Each row is a point. Two turns around zero, p and q, are shown by what they do to some points. Write where each new point lands after one turn and then the other. Backwards means that the second turn is done in reverse. Each puzzle has new turns, and all numbers are rounded.

Turn p:
| -18 | -17 |  19 | -> |  3 | -5 | 31 |
|  6 | 48 | 15 | -> |  -2 |  49 | -13 |
|  12 | -39 | -13 | -> |  13 | -41 |  -1 |
|   0 |   9 | -21 | -> | -15 |  -3 | -17 |
Turn q:
| 18 | 15 | -3 | -> | 19 | 13 | -4 |
| -21 |   9 | -30 | -> | -10 |  -8 | -36 |
|  35 | -28 |  29 | -> | 22 | -8 | 48 |
| -33 |   5 |   4 | -> | -32 |   3 |  -9 |
Where do these land?
q, then p: | -30 |  35 | -19 | -> | -45 |  -3 | -20 |
q, then p: |  18 | -39 |  34 | -> | 39 | 11 | 37 |
p, then q: | 14 | 21 | 19 | -> |  18 |  23 | -13 |
q, then p backwards: |  5 | -4 | 14 | -> | -10 |  -3 |  11 |
q, then p: |  13 | -22 | -17 | -> |  20 | -23 |   0 |
p, then q: | -20 |   9 | -30 | -> | -31 | -13 | -15 |

Turn p:
|  12 | -24 |  -9 |   3 | -> |  14 | -21 |  -8 |  10 |
| -19 |  -7 |  41 |   2 | -> | -27 |   0 |  32 |  19 |
|  -3 | -18 | -15 | -15 | -> |   0 | -25 |  -8 | -11 |
|   2 |  48 | -29 |  20 | -> |   7 |  47 | -33 | -15 |
|   8 |   1 |  12 | -10 | -> |  6 | -1 | 16 | -3 |
Turn q:
| -8 | 13 |  5 |  6 | -> | -13 |   4 | -10 |   5 |
|  12 | -17 |  -6 |  42 | -> | -25 | -29 |  27 |  -5 |
|  12 |   6 | -14 |   4 | -> |   4 | -15 |   1 |  13 |
|   3 |  25 | -22 | -21 | -> |  20 |  -6 | -26 |  21 |
|  9 | 11 | 36 | -2 | -> | -12 |  32 |  12 |  14 |
| -28 | -37 |   0 | -30 | -> |  26 |  13 |  -6 | -47 |
Where do these land?
p, then q backwards: |   0 |   0 |  17 | -33 | -> |   8 | -33 |   3 |  15 |
q, then p: |  15 | -22 |   9 |  21 | -> | -16 |  -5 |  29 |   9 |
p, then q: | -14 |  -2 | -11 | -12 | -> |  13 |   1 |  -9 | -14 |
q, then p: |  1 | -7 | 18 | 41 | -> | -42 |  -5 |  15 |   4 |
q, then p: |  -1 |  32 | -33 | -17 | -> |  24 |  -9 | -39 |  13 |

Turn p:
| -9 | -8 |  2 | -6 | -1 |  4 | 15 |  4 | -> |  -4 | -10 |   0 |  -7 |  11 |  -7 |   1 |  11 |
|   0 |  -9 |  -2 | -19 | -13 | -10 |   3 |   7 | -> |   1 |  -7 |   1 | -11 |  -5 | -23 |   4 |  -3 |
|  3 | 22 |  2 | -4 | -1 | 12 | 25 | 12 | -> | -18 |   5 | -12 |  -7 |  -1 |   3 |  18 |  24 |
| -5 | 13 | -3 | -9 | -3 | 26 |  7 |  8 | -> | -14 |  -8 |  -1 | -14 | -10 |  12 |   4 |  19 |
|   3 |  -5 |  12 | -14 |   7 |   0 |   0 |  15 | -> |  4 | -3 | 17 | -3 | -1 | -8 | 14 |  7 |
|  10 | -11 |  -5 |  11 |  -2 |  -3 | -13 | -10 | -> |  15 |  -4 |  -5 |  10 |  -4 |   5 |  -7 | -14 |
|   9 |  -5 |   6 |  18 |  -6 | -10 | -15 | -16 | -> |   6 |   1 |  -5 |  19 |   1 |   6 |  -4 | -25 |
|   0 | -16 |   2 |  14 |   7 |  -9 | -10 | -16 | -> |  15 |  -1 |   2 |  12 |  13 |   5 | -11 | -17 |
|   3 |  22 | -14 | -16 |  12 |  13 |  18 |   6 | -> |  -4 |  14 |  -9 | -23 |  -5 |   8 |   9 |  25 |
|  -5 |  -8 |  -6 |  20 |  -1 | -14 | -17 |   3 | -> |   6 |   4 |   4 |  22 |  -3 |  -5 | -19 |  -8 |
|  -9 |   4 |   5 |   5 |   1 |  -9 | -13 | -14 | -> |  -5 |   8 |   6 |   3 |   5 |   5 |  -9 | -18 |
Turn q:
| -48 |   3 |   6 |   2 |  -1 |   3 |  -2 |  23 | -> | -43 | -21 | -16 |   0 |  -2 |  11 | -13 |  -2 |
|   3 |  -4 |  -5 |  10 |   8 |   7 |  -1 | -12 | -> |  10 | -12 |   9 |   0 |   4 |  -1 |   8 |  -1 |
|  11 | -15 |   6 |  -6 |  14 |   4 |  -6 |  -5 | -> |  18 |  -1 |   1 | -13 |   4 |  12 |   1 |  -3 |
|  -2 |   8 |   6 |  -7 | -11 |   5 | -10 |   0 | -> |  -1 |   4 |  -5 |   7 |  -8 |  -1 |  -7 | -14 |
| 13 |  3 | 15 |  5 | 15 | -3 | -3 | -4 | -> |  12 |   3 |  16 |  -4 |   6 |   7 | -12 |   0 |
|   0 |   4 |   2 |   4 | -10 |   5 |  -2 |  22 | -> |  -7 |   5 | -11 |  18 |   1 |   8 |  -7 |   5 |
|   8 |   6 | -27 |  -6 |   5 | -11 |  10 |  -8 | -> |  -1 |  12 |   4 |  -7 |  14 | -19 |  21 |   4 |
|  11 |   4 | -12 |  -8 | -13 |  -3 |  22 | -12 | -> |   1 |  16 |   7 |   0 | -12 | -13 |  21 |   7 |
|  4 | -9 |  8 |  5 | -7 | -9 | -8 | -4 | -> |  12 |  -4 |  -5 |  -2 |  -6 |  -6 | -11 |   4 |
Where do these land?
p, then q: | -7 | -5 |  8 | -8 | -9 | 15 |  9 | 11 | -> |  -6 |  -4 | -14 | -11 |  -6 |  12 |  -1 |  12 |
q, then p: |   1 |  -6 | -17 |  26 | -10 |   6 |   3 | -10 | -> |  13 |  -5 |  -7 |  22 |  13 | -17 |   3 |   7 |
q, then p: |  -1 |   1 |   3 | -11 |  -4 |  13 | -12 |   9 | -> |   1 |  -1 | -12 |  -5 |  -2 |  15 | -11 |  -3 |
q, then p: | -7 |  1 | -2 | -9 | 20 |  8 |  9 |  1 | -> |  -5 |  -7 |   7 | -16 |  12 |   9 |   5 |   8 |
p, then q: | -12 |  -4 |  -3 |   2 |  -1 |   3 | -27 |   5 | -> |  12 |  -9 |  -5 |   6 | -15 |  -1 | -18 | -11 |
q, then p: |  -7 |  -8 |  13 |  -4 |   2 | -16 |   9 | -12 | -> |  -6 |  -6 |  11 | -11 | -11 | -16 |   7 |  -8 |
p, then q: |   5 |   0 | -32 |   6 |  -6 |  -5 |   3 |  10 | -> |   4 |  10 | -20 |  15 |  13 | -18 |  -3 |   1 |
p, then q backwards: | -10 |  19 |  11 | -12 |  -7 | -15 |  -1 |  -6 | -> | -11 |  20 |  -7 | -19 |   3 |  -6 |   6 |  -4 |
q, then p: |   1 |  -5 |  11 |  16 |   8 | -10 |   4 |  -2 | -> |  5 | -7 | 18 |  7 | -8 | -5 |  7 |  0 |
q, then p: | 38 |  6 |  9 | -6 |  7 |  2 |  1 | -5 | -> |  -4 |  13 |  -6 |   7 | -11 |  19 |  31 |  -4 |
